Each row is a point. The last column is the point's height on a tilted bowl or saddle (a function of degree 2), plus a little noise. Count its main directions that bend up, bend down and stay straight.
In the rows, 128 means zero.

Points (12 x 3):
[[114 160 112]
 [155 117 112]
 [129  88 148]
 [166 156 130]
 [112 108 129]
 [ 97 187 146]
 [138  68 189]
 [110 103 137]
 [198  55 224]
 [106  93 158]
 [146 137 106]
 [ 52 155 166]]
Directions: 2 up, 0 down, 0 straight

Points (10 x 3):
[[138 116  90]
 [ 91 130 118]
 [194 185 189]
 [136 125  91]
 [123 138 103]
 [ 88 174 167]
 [ 48 148 190]
 [164  98  95]
 [189 162 151]
 [ 89 121 116]]
Directions: 2 up, 0 down, 0 straight

Points (18 x 4):
[[146 145  86 127]
 [136 160  88 122]
 [130 142 159 109]
 [ 95 169  68 118]
 [186  76 168 229]
 [249  93 186 228]
 [133 135 116 129]
 [173 153 180 105]
 [133  98  84 143]
 [ 97 108  83 118]
 [106  95 139 133]
 [ 98 184  90 125]
 [150 136 142 131]
 [ 89 152 147  88]
 [184 100 106 176]
 [110 121 114 121]
 [126 154 132 113]
 [123 130 133 125]]
Directions: 1 up, 2 down, 0 straight

Points (16 x 4):
[[108  75 176 178]
 [126 117 172 174]
 [146 129 152 168]
 [156 149 132 155]
 [ 76 129  87  69]
 [114 101  54 128]
 [134 186 143 148]
 [109  85 121 154]
 [130 104 107 148]
 [ 94 131 148 132]
 [165 120  99 155]
 [  7  82  93  52]
 [ 80  76 155 154]
 [ 86 115 119 112]
 [164 130 166 185]
 [137 141  78 109]]
Directions: 1 up, 1 down, 1 straight

Points (26 x 5):
[[ 51 130 182 142 191]
 [115  95 161 107 154]
 [134 122 173  96 149]
 [157  78 123  99 141]
 [ 93 123 163  85 153]
 [116 139 150 123 145]
 [128 164  60 166 157]
 [154 144  79 117 132]
 [ 94  86 176 155 185]
 [113 160 159  92 147]
 [159 135 157 203 189]
 [210 143 197  84 179]
 [138 136  90  93 128]
 [124  87 181 135 171]
 [ 95 113  97 165 160]
 [116  82 174 136 171]
 [218  73 165 112 177]
 [165 110 145 166 160]
 [147  33 149 131 182]
 [119 227 173 110 181]
 [ 68 122 154 112 163]
 [142 127  81 158 144]
 [ 66 145 100 160 170]
 [166  95 102 156 147]
 [136 170  72 153 150]
 [ 92 149 196 134 176]]
Directions: 4 up, 0 down, 0 straight

Points (26 x 5):
[[189 158 143 140  56]
 [165  90  94 142 100]
 [140 112  84 183  69]
 [ 52 177 143 111  84]
 [168 171  84 178  27]
 [149  33 103 217 109]
 [107 156 110 116 113]
 [ 75 117 205 171 141]
 [117 106 129 132 124]
 [134 122 162 140 108]
 [ 69 124 112  87  70]
 [125  48 127 125 145]
 [111 144 152 174  96]
 [185 137  97 132  85]
 [146 153 105 109 120]
 [157  40 109 165 125]
 [126 113 104 126 117]
 [ 87 121 139  63  68]
 [115  44 140 134 155]
 [114 157 149  94 119]
 [103 134 148 103 114]
 [130 141 162  75 103]
 [146 226 120 121 137]
 [135  95 126 116 118]
 [116 185  61  57 114]
 [113 203 134 166  82]]
Directions: 1 up, 2 down, 1 straight

Points (44 x 7):
[[155 178 135 110 138 106 113]
 [126  50  40  79 159 170 164]
 [155  52  50 138 122  77 102]
 [122 120 125  95 128 148 122]
 [ 96 107 128 166 151 145 121]
 [219 143  99 156 141 103  85]
 [145 128 112 162 132 105 130]
 [100 117 117 172 132  79 124]
 [123 153 142 152 135 109 144]
 [155  80 114 163 109 164 114]
 [136  36 160 185  73 131  85]
 [ 89 163  67  94 143  75  80]
 [106 102  93 102 102  96 113]
 [161 131  90 170 180 149 103]
 [153 135 106 110  98  80 102]
 [142 144 150 167 155 158 126]
 [ 75 103 156 108 149 206  63]
 [ 79 160 111 141 109 167 119]
 [182 165 111 154 110 133 116]
 [223 239 136  93 136 163   7]
 [128 138 136  86 103 132 114]
 [191 132 184 158 135  88 118]
 [107 128 196 128 122 126 139]
 [ 72 114 205 140  57  99 150]
 [ 98 155 112 134  94 170 121]
 [177 130 160 135 141 109 122]
 [156 172  84 179 123 148 108]
 [121  75 244 189 130  60 101]
 [113 145 106  37 127 200  56]
 [155 113 153 195 106 118 146]
 [127 187 128 153 173 120 111]
 [ 73 162 126 130 202  88  75]
 [ 97 193 133 130 129 123 131]
 [ 91 120 128  21 158 136  78]
 [141  99  60 145 159 171 118]
 [125  84 143  83 128 155 108]
 [122 140 123 109 192 106 111]
 [ 88 132 149  45 170 148  75]
 [164 199 158 193 143  84 140]
 [127  99 105 147 118 106 129]
 [158 132 100  92 108 144 111]
 [101 166 102 107 117 178  99]
 [144  65 198 109 200 181  46]
 [177  72  74 149 161 143 127]]
Directions: 1 up, 5 down, 0 straight
